Each row of a before or after table is a point. One or more steps were done to the points. Then noise was added and the rows were shuffled. The steps act on columns, c1 being the first. Name the steps. A step turns or swaps two columns, mirrors them in a line or flattens them onto one, adds a multiple of one to another, or multiplies or shifts one. Angles are multiples of 10 degrees, from the lower column toward the higher: turns from -170 to 170, lines from 10 to 170 but not 90. Use the fewest steps. Two steps may share a column if one is a turn and the other turns, adds or multiplies; they go together, in the order done. Otherwise the lowest column goes first.

Before (11 x 2):
0:  -3   9
1:   4   7
2:  -4 -29
3:  32  -5
4:  13 -11
5:   6  31
6:   3  28
7:   3  -7
8: -22 -17
9:  40 -26
10:  19  22
After (11 x 2):
0:   0 -27
1:  -4  82
2:  -1 -88
3:  -1  29
4:   2  27
5:   0 -80
6:  -3 -51
7:   2  66
8:  -2 -14
9:   2  92
10:   2 -19
Steps: multiply c1 by 0; multiply c2 by 3

Before, 14 rows:
0:  -6 -53 -46  11  54  55
1:  36 -15  14  42  19  15
2: -24 -22  31   5 -30 -20
3: -25 -53  13 -11 -34 -40
4:  28 -51 -37  32  -1 -16
5:  51  14  31  42  46 -43
6: -20 -56  13 -26  27  -8
7:   6  21 -44   2  30  43
8: -36 -50 -23 -47  -9  27
9:  44  28   4  -9  41  13
10: -30   9 -56 -13  13  -4
11:  53  14  -7 -19 -16 -17
12: -22  17 -41  -2  51  34
13: -36   8  18 -11  26 -20
After, 14 rows:
0:  44 -30 -35 -20 -59 -12
1: -28  27  23 -35  22 -27
2:  27  24  27  10 -12  33
3:  18 -32  49 -22   5  26
4:   8  32 -71  18   2 -43
5: -56 -18 -11  21  -2  -3
6: -62  56  48 -10  27  20
7:   9 -44  20 -41 -23  47
8:  27  10 -89  15 -10  13
9:  23  44 -73 -52 -34 -49
10: -33   1 -59 -59   2   5
11:  16   9  22 -35 -55  14
12: -35  40   6  29 -10 -27
13:  33  49 -67  15 -11 -23
Steps: turn c1 and c6 by -160 degrees; turn c2 and c4 by 120 degrees; turn c2 and c5 by -110 degrees; multiply c3 by 1.6

Before:
0:  23   0 -21   0 -45  -7 -21 -42  18 -15  65
1:  -1 -49   6 -41   5  47 -16  11  -4 -19 -25
2:  15 -32 -60  23 -16 -16 -12 -25   2  -2  55
3:   4  -7  -8 -10  50  58 -24 -11  18  10 -37
4:  -8 -30  24  -8  22  64   9  -7  22  32  -4
5:  -3 -10   6 -32  27 -22   4  -1   2  -2   8
6:  12 -11 -46  -9 -18 -26   7   0  45 -28  51
7: -23 -31  10  -3  21  25   1 -33  27  -4 -31
8: -16  -4  10  15   1   8  -2  -4   9 -37  54
After, 9 rows:
0:  12  13 -45   7   1 -26 -10   1  46 117 -61
1:   5 -17  11  -2  -4   9  15  -1   7 128 -56
2:  29  -8  23   9 -25  63  -6 -15  14 -28 -18
3:  35  17 -60 -12  -6 -16  22  29   6 106 -87
4:   0  22 -23 -22   0  -7   1  56  32 135 -95
5:   8   4 -11 -24 -47  56  -9 -26   0 -79  51
6:   8  -2   6   4 -22 -20 -31 -15  -6  16 -10
7:  32 -22  10  -2 -44  27  -5   6  17 -56  52
8:  50  -1   6 -16   7  48 -42 -12  -5 -37  53
Steps: turn c1 and c2 by 90 degrees; swap c4 and c7; turn c5 and c9 by -20 degrees; turn c5 and c8 by -140 degrees; multiply c11 by 2.5; turn c10 and c11 by -130 degrees
